Each row is a point. To make a cloud, some directions were put in groups of two or more. Within a group, all points are equally far from the middle, so they leave a hole (a ring in 2 directions, a hollow ball in 3). The other directions are filled evenly. Then the cloud was stretched, turned, moved and blurred a little. Count the holes, and give their numbers of directions, smallest first.

Cloud (14 x 2):
-26  -8
19  17
-15  -42
7  -28
23  28
27  12
0  13
51  17
52  -22
22  -14
-8  -43
53  16
19  34
15  29
Holes: 0

Cloud (20 x 3):
24  -6  44
-30  14  21
21  6  47
-31  13  28
-11  11  11
37  15  8
-25  -27  -25
-40  14  -16
-15  -4  -36
-14  -13  38
-56  20  17
-19  -1  -34
23  -25  15
10  -7  31
30  -28  57
37  -26  32
21  6  51
-32  -21  20
4  -34  65
-8  11  -28
Holes: 0

Cloud (22 x 3):
-16  -6  -36
-1  -11  8
-23  34  -73
-29  12  24
4  44  5
-66  -13  24
-58  -6  -3
-60  15  28
13  11  -46
15  21  16
-27  -7  -25
-45  -31  -11
-10  9  20
-4  12  -46
-50  -3  -31
6  -32  18
5  -7  -36
-31  -16  0
-27  11  34
1  47  -1
-1  -27  -16
23  -12  9
Holes: 0

Cloud (28 x 4):
33  35  -19  7
-10  -33  -4  36
-15  17  -27  -3
-59  21  33  26
-18  25  17  -16
29  20  -22  -40
15  39  3  -14
11  39  -11  14
5  4  39  3
-35  34  -41  28
-50  -2  -21  -15
-63  -13  -32  -1
3  -27  -49  17
-9  -2  5  -23
41  -36  34  1
-58  4  -6  9
59  17  -3  -5
-7  33  -28  -31
-43  -5  21  -19
-43  34  42  16
-43  -17  29  -5
-3  -56  -13  33
-31  -19  -31  -10
37  32  -26  4
-42  -15  2  -2
48  -14  27  -7
33  15  39  -11
-4  -10  16  31
Holes: 0

Cloud (28 x 4):
10  23  15  -59
31  -4  -33  32
-26  20  2  28
-12  62  -5  26
-54  -14  -4  -6
-18  55  -5  -10
-30  11  28  27
-16  4  36  17
-23  -10  9  -23
51  32  -12  -63
18  8  8  -11
26  -37  -22  -38
15  -35  -28  -10
-29  16  -16  27
51  -10  8  27
-13  11  -6  11
-26  29  -34  -13
19  -57  -5  -39
-21  -50  -34  -31
12  29  -7  -11
-52  26  -1  -9
-7  34  -25  -41
-5  5  20  -39
20  15  -21  -37
-10  38  -32  -7
-31  49  -28  7
44  41  18  1
-20  -24  -10  -9
Holes: 0

Cloud (46 x 6):
-4  12  -14  -51  44  -1
-27  23  20  -34  -46  -13
45  18  -52  -6  30  15
27  15  -13  5  21  7
-42  35  -19  15  -3  -12
-31  -28  -15  -19  -5  -71
-14  35  -22  -63  18  23
48  -14  -25  -62  -29  -12
-19  5  -32  -1  -21  43
-9  25  -9  44  -41  -4
-46  -36  -19  -31  26  -1
-11  -21  6  30  -9  -57
-21  18  22  -40  -40  -18
-23  37  -31  9  -39  -12
-3  7  -48  -86  4  -9
12  16  -72  -20  -11  -10
-5  -3  2  -13  37  6
-3  -28  -45  -6  12  6
15  14  -30  -75  -17  20
-30  -13  35  -6  12  -5
-9  36  -34  2  -49  10
-42  10  -13  -33  -20  10
-5  -31  26  -30  11  11
19  -19  -27  -7  15  19
24  -18  2  10  19  -10
11  6  -10  -26  13  26
-4  -41  -15  -11  5  -4
-44  13  0  19  18  -11
0  1  29  -36  -4  -3
-17  11  -21  33  -5  20
-2  -42  26  -53  37  5
-35  -21  -5  9  -1  -89
-16  -41  0  -34  15  18
9  -18  -3  65  28  -20
43  -53  -7  -33  16  16
-12  36  9  -29  -43  -18
28  -42  -17  -39  22  -15
-13  -25  -28  24  27  20
32  38  -25  17  -2  -1
10  -2  -42  -44  15  -13
-43  -39  11  -50  -42  -6
-19  -16  -13  -33  -61  -9
-8  17  -21  -32  12  -26
6  -7  -18  -22  38  12
-30  -3  -9  2  -51  -17
-42  -3  -4  1  -48  5
Holes: 0

Cloud (51 x 6):
21  10  57  -29  30  3
0  -9  -3  15  19  19
3  -14  -24  -8  22  21
-20  3  -11  36  -20  20
-46  17  -22  47  28  25
-8  30  40  7  33  18
18  39  -26  29  -55  35
4  9  12  -12  18  -11
-7  -20  4  -1  71  34
-14  -36  -21  36  -25  10
-40  68  -3  23  24  44
-9  -14  33  -21  53  -5
-53  14  -15  19  35  43
-7  14  -5  52  -6  35
8  21  -15  -18  38  23
-6  26  -58  9  -23  30
-19  -27  -24  20  28  56
-3  -11  -22  20  33  38
-22  28  -7  4  -8  -15
8  39  -5  13  19  38
-16  3  17  -14  24  -26
-1  37  4  0  -38  11
-33  69  -19  42  -26  27
20  69  -6  -30  -49  11
21  48  -41  -1  -46  12
-3  62  16  -6  33  51
21  13  -11  29  -33  25
-21  -47  -21  -5  46  25
6  -19  17  22  13  -20
14  24  8  22  6  35
-29  28  -15  -18  -8  56
-20  67  19  37  -7  -5
12  21  -4  -1  -52  -24
-11  -11  6  36  -1  -20
-17  55  8  -20  4  21
-34  13  10  64  11  40
11  9  5  15  35  50
3  -33  -18  1  -18  -12
11  52  -18  -4  -4  17
31  8  -31  -27  -17  -3
-34  48  -18  11  -10  22
13  53  -16  -43  -23  16
-13  31  28  24  15  51
18  62  25  -28  -21  -11
-9  18  7  17  -2  48
-17  47  6  40  2  -1
-46  15  -12  36  19  22
-19  2  3  14  27  60
-4  26  -25  10  33  16
-13  30  9  -3  -43  4
-8  16  14  -61  20  -8
Holes: 0
